Rows are points. The window is the flat piece filled in between its corners: a triangle in 3 columns, a solid with four corners in 4, and so on. A path goes straight from each point to the next, and from the last back to the first. After which points does the path pass through the window?
In the rows, 128 means zero.

Window (3 x 3):
[[159 153 141]
 [128 190 135]
 [116  47  75]]
Path:
(1): [131  55  50]
(2): [143  84  79]
(3): [116  68 121]
(4): [ 93  87 108]
(5): [148  93  65]
(6): [172 201  98]
(7): [121 170 145]
(8): [ 96 130 167]
(9): [154 188  87]
(10): [166 134 111]
(11): [120 118 179]
(12): [80 45 98]
Through the window after points: 6, 8

Window (4 x 4):
[[118 112  86 153]
 [227  84 163 140]
 [132 116 158 140]
 [ 94 209 143 177]]
Path:
(1): [124 178 145  88]
(2): [166 118 150 125]
(3): [145  79 154 201]
(4): [ 87 145 131 191]
(5): [ 98 165 127 135]
(6): [ 87 152  87 135]
(7): [ 78 113  90 216]
(8): [ 97 143 172 215]
(9): [ 78 182  99 116]
(10): [229 121 168 126]
(11): [198 102 184 165]
(12): [138 112 173 166]
Through the window after points: 2

Window (6 x 6):
[[141 173 216 109  31 116]
 [103 100  78 177 157 156]
 [135 161 113  29 172  63]
 [100 112 126 121 188 157]
 [166 149 113  98 212  89]
 [135  80 147 118  97 152]]
Path:
(1): [125 108 152 126 193  90]
(2): [130 117 144  89 176  69]
(3): [162 187  96  57 175 107]
(4): [128 131 110 132 128 151]
(5): [ 99 104 159 169 157  86]
(6): [141 153 213  84  85  78]
(7): [168 190 171  38  67 147]
(8): [157 162  89  89 186 138]
Through the window after points: 2, 4, 8

Window (9 x 9):
[[ 43  71 201 103 108  95 135 179 109]
 [110  43 177 120 128 128 104 117 133]
 [ 71 153 177  90 124 191  79 115 162]
 [ 89 172 145 123 125 120 126  60 164]
 [145 194 193  74  68 141  96  75 152]
 [187 213  70 119 207 106 146 224 139]
 [212 218 117  99 193 129 229 196 200]
 [ 94  81 130  40 108 120 157 125 134]
 [ 83 150 149 148  41 189  98 128 140]]
Path:
(1): [121 140 170 114 148 162 158 121  72]
(2): [ 77 111 174  72 151 182 158 129  59]
(3): [131 117 145 106 116  99 140 155 186]
(4): [ 98 128 162 107 128 106 161 198 202]
(5): [155 159 155  93 161 140 168 124  45]
(6): [109 140 161  81 150 170 164 152  76]
(7): [102 117 162 125  82  93  92 176 205]
(8): [ 69  92 159 116  82 112  85 111 203]
(9): [106 139 199  62 120 175 177  89  64]
(10): [ 83 146 147 104 127 189 133 101  85]
(11): [106 131 158 116 110 103  70 139 184]
(12): [ 89 135 174 116 116 107 105 175 168]
Through the window after points: 2, 4

Window (11 x 11):
[[141 172 194 169 157 187 128 116 111 160 129]
 [106 132 146 131 148 135 100 104 200 165 146]
 [148 115 113 183 128 116 153 135 145 181 122]
 [132 102  78  96 137 121  38 122 119 157 131]
 [ 81 134  90 161  47 158 137 177 101  88 146]
 [155 100 143 144  51 133 147  96 145 177 122]
 [170  64 149 153 187 134 121 102 119 140 104]
 [114 137 245  58 169  95 173 249 138 128 173]
 [ 93 109 107 152  78 185 171 126 149 190 132]
 [ 38 102 182 205 189 113 154 108 132 210  75]
 [ 68 174 113 144 121 152 160  99 111 140 137]]
Path:
(1): [115 155 114 132  83 142 132 149 133 114  71]
(2): [113 151 138 129 180 147 116 160 135 149  43]
(3): [108  90 144 155 162 130 130 116 122 155 161]
(4): [118 103 162 177 137 127 112 127 128 155 216]
(5): [112 156 135 119 134 135 129 135 140 136  78]
(6): [ 93 138 142 100 122 152 169 143 155 146  86]
(7): [ 95 106 161 158 123 149 135 128 117 174 169]
(8): [ 99 105 130 186 109 144 119  88  95 178 198]
(9): [109 149  93 149 124 155 141 101 150 140  67]
(10): [129 121 159 126 159 150 128 127 162 139  64]
(11): [123  99 146 164 149 124 123 110 124 171 184]
(12): [ 84  93 133 170  96 148 141 153 116 143 218]
Through the window after points: 10, 12

Window (14 x 14):
[[118 104 106 137  56  75  75 146  98 141 105 112 183 124]
 [142 129 148  98 229  73 143  88  41 144 140 149  97 129]
 [104 117 103 161 137 161 126 173 101  69 154  66 175 180]
 [112  18 110  96  54 165 162 149 159 107 104 156 131 149]
 [ 92 163 125  95 132 107 146 101 155 175 203  68 141 141]
 [146 153 164  84  91  95 102 194 136 157 171 103  61  97]
 [127 208  91 133 127 142 124  98  98 131  95  77 194 138]
 [102 111 249  86  69 181 158  88 135 142 138 170 162 144]
 [243  86 174 152 119 118  74  87 200 137 161 115 131  41]
 [179 175 139 155 122 140  81 182 155 204 137 142 171 166]
 [126 147 136 216  65 176 139 117  89 153  97 171 124 166]
 [ 63  95 148  97  48 232  65  87 157 106 112  91 142 145]
 [157  74 138 121  65 163  82 166  62 161 118  67  98  97]
 [129 156 172 162 186 144 103 138 138 164 106  65 126 111]]
Path:
(1): [152 147 145 120 128  99 135 105  94 147 132  80 129 175]
(2): [169 140 162 141 100 100 113 153 135 155 111  86 149 203]
(3): [121 150 128 134 125 189  98 152 133 162 162 157 162  96]
(4): [ 95 133 128 111 107 171 108 149  99 142 146 113 149 100]
(5): [135 120 141 137  95 132 116 144 131 143 120  96 132 187]
(6): [193 121 169  90 148  84 162  74 131 154 116  45 136 188]
(7): [100 170 113 143 124 153 100 140 110 148 138 121 155 109]
(8): [122 147 152 135 137 154 101 125 117 137 131 116 152 103]
Through the window after points: 2, 6

Window (14 x 14):
[[161 119 205 127 184  97  80 142 103  59 209 180 151  82]
 [130 148 204 122  74 189 136  89 102 114 117 122 117 201]
 [ 54 200 144 185 117 136 120  88  82 144   7  38 188 144]
 [116 158 170 106  69 153 147  32 177 153 240 135 111 168]
 [134  76 167 141  46 141 105  41  82  99 195 160 128 122]
 [ 97  73 169 119 101 103 135  60 127 122 125  73 130 203]
 [ 76 137 106 140 145 183  68 142 119  64  66  38 113 119]
 [122 133 100  98 135 183 159  41 104 101  85 122 138 156]
 [204 106 182 154 105 151 136  26 121 153 203 119  82 151]
 [162  73 163  99 180 165  36 167  93 138 221 171 174  92]
 [131  73 187 189 168 152 134 196 113  93 196 148 198  70]
 [ 90 139 128 202 138 139  91 129 140 122  53 149 146 154]
 [133  97 169  66 169 158 104 176 112 146 159 184  81  26]
 [ 95 176  74 149 106 115 130 167  80 117  74  58 130 175]]
Path:
(1): [181 142 127 114  46 130 128 110 182 129  83  35 135 113]
(2): [ 51 129 175 194 171 154 101  87  59  90 154 143 170 177]
(3): [ 38 118 151 168 193 164 105 114  37 125 174 130 141 142]
(4): [173  98 156 113 113 150 122 117 142 106 155 142 138 117]
(5): [193 115 135 113  95 128 105 143 152 114 110  92 145 119]
(6): [102 116 159 156 138 164 102  92 101 116 160 132 125 133]
(7): [ 84 145 161 152 131 139 120 104  96 118 138 119 112 156]
(8): [196  91 121 140  70 144  93  77 120 125  95  59 232 133]
(9): [155 131 147 142 114 145 108 103 137 104 102 110 140 125]
(10): [ 97 127 137 139 139 152 101 123  91 105 145  91 109 137]
(11): [104 116 152 130 136 159 110 110  79 126 183 130 108 102]
(12): [183  83 179  98  72 130 109  94 161 112 119 174 130 110]
Through the window after points: 5, 9, 11

Window (14 x 14):
[[111 132 145  82 135  93 144 123 146  79 134 109  73 159]
 [124  93 104  94 165 123 152 164 155 121 129  98 122 123]
 [126 167 116 178 179 156 140 146 117 157 131 136 218 158]
 [ 95 109 145 144 161 110 104 140 162 107 110  89 109 124]
 [170 185 127  98 129 105 107 126 158 161 107 123  96  65]
 [117 128 101 100 110 106  92 121 153 163 124 154 139  95]
 [153 131 130 106 117 144  81 129 110 140 147 114 132  73]
 [ 89 156 129 171 122 186 170 171 125 146  94 110 195 151]
 [183 110 151 106 105 111  70 160 171 169 148 141 115 103]
 [156 115 141  93 134 143  92 109 133 203 108 124 122 111]
 [111 109 146 112 132 128 144 110 198 101 149  65 139 133]
 [122 156 139 138 167 182 140 159 119 132  66 156 249 138]
 [131 112 107 115 118  97 118 131 163  90 112  44 122 164]
 [194 110 124 130 113 109 110 102 140 153 115 167 100  72]]
Path:
(1): [127 117  98 110 152 151 113 137 182 134 138  98 135 121]
(2): [145 147 102  81 188 177 106 129 166 158 114 154  95 178]
(3): [124 114 160 134  92  93 128 129 123 128 127  84 157  85]
(4): [143 104 164 103 110  82 122 157 115 145 121 101 134 107]
(5): [146 133  92 127 140 145 108 100 177 122 112 102 118 139]
(6): [121 125 110 129 119 158  90 148 160 134 123 129 138 140]
(7): [132 110 160 128 173  91 150 135 141 140 110  70 140  84]
(8): [135 109 168 122  91  72 134 128 146 165 148 122 137  91]
(9): [150 139 112 109 162 160  81 147 176 117 111 107 112 130]
(10): [117 144  94 132 117 165  98 110 147 104 108 124 127 138]
(11): [137 104 149 117 150 112 135 148 141 155 127  97 151 127]
(12): [125 119 170 117 131  97 159 139 120 111  99 107 147 132]
Through the window after points: 2, 4, 8, 12

Window (14 x 14):
[[120 115  46 189  90 172 122 127 147 147 106 137  83 110]
 [150 130 129  46 177 144 163  92  57 154 117 120 131 110]
 [139 174 105 159  70 132 179  93 201 117 139 195  77 149]
 [109  69 130 151  12 125 145  84 140 132 137 146  68 120]
 [136 146  87 158  75  98 127 163 135 113 154 133  41 147]
 [114 120 131 110 190  98 152  68 126  96 167 137 154 140]
 [142 143 177 175 173 161 107 173 181 137 124 160  56 125]
 [136 131 164 137 161 118 191  82  88 195 165 120 171 147]
 [140 116  95 139  70 162 182  86 187 111 188 108  63 154]
 [123 128  81 121 168 125 224 201 145 141  54  95 116  71]
 [ 54 199 162 100 228 119 171  72 105 139 164 111 111 127]
 [ 88 127 161  55 163 140 112 111 110 190 146 119 187 159]
 [135 190 109 156 134 175 212 151 133  62  64  82 148 113]
 [152 172 120 180 114  97 129  92 214 123 108 107  38 142]]
Path:
(1): [131 174 119 153 135 133 166 113 148 142 143 111  95  80]
(2): [106 130 116 124 131 147 166 117 129 132 113 132 104 172]
(3): [122 130 109 143 138 128 177 117 108 141 109 122   7 193]
(4): [139 152 102 147  80 109 113 161 161 109 168 137 120  92]
(5): [125 148 127 128 114 115 142 103 157 124 146 131 115  67]
(6): [106 126 122 130 144 151 180 114 112 126 128 127 115 161]
(7): [105 108 113 136 103 144 161 125 123 130 100 148  92 185]
(8): [143 158 123 144 102 130 161 112 152 122 177 114 109  67]
(9): [140 166 144 124 116 112 146 152 133 139 126  90 141  57]
(10): [111 130 105 151 177 170 186 107 126 107 103 119  99 181]
(11): [119 135 115 131 118 134 196  82 125 119 115 126 116 166]
(12): [122 149 117 116 122 126 153 112 130 150 162 110 136 101]
(13): [133 170 125 145 108 136 153 121 169 111 137 120  92  94]
(14): [136 110 104 166 146 127 190 105 137 121 103 132  85 178]
(15): [136 130  88 131 126 118 166 105 145 109 108 141  68 194]
(16): [122 156 136 161  94 151 116 169 181 126 154 117  74  32]
Through the window after points: 3
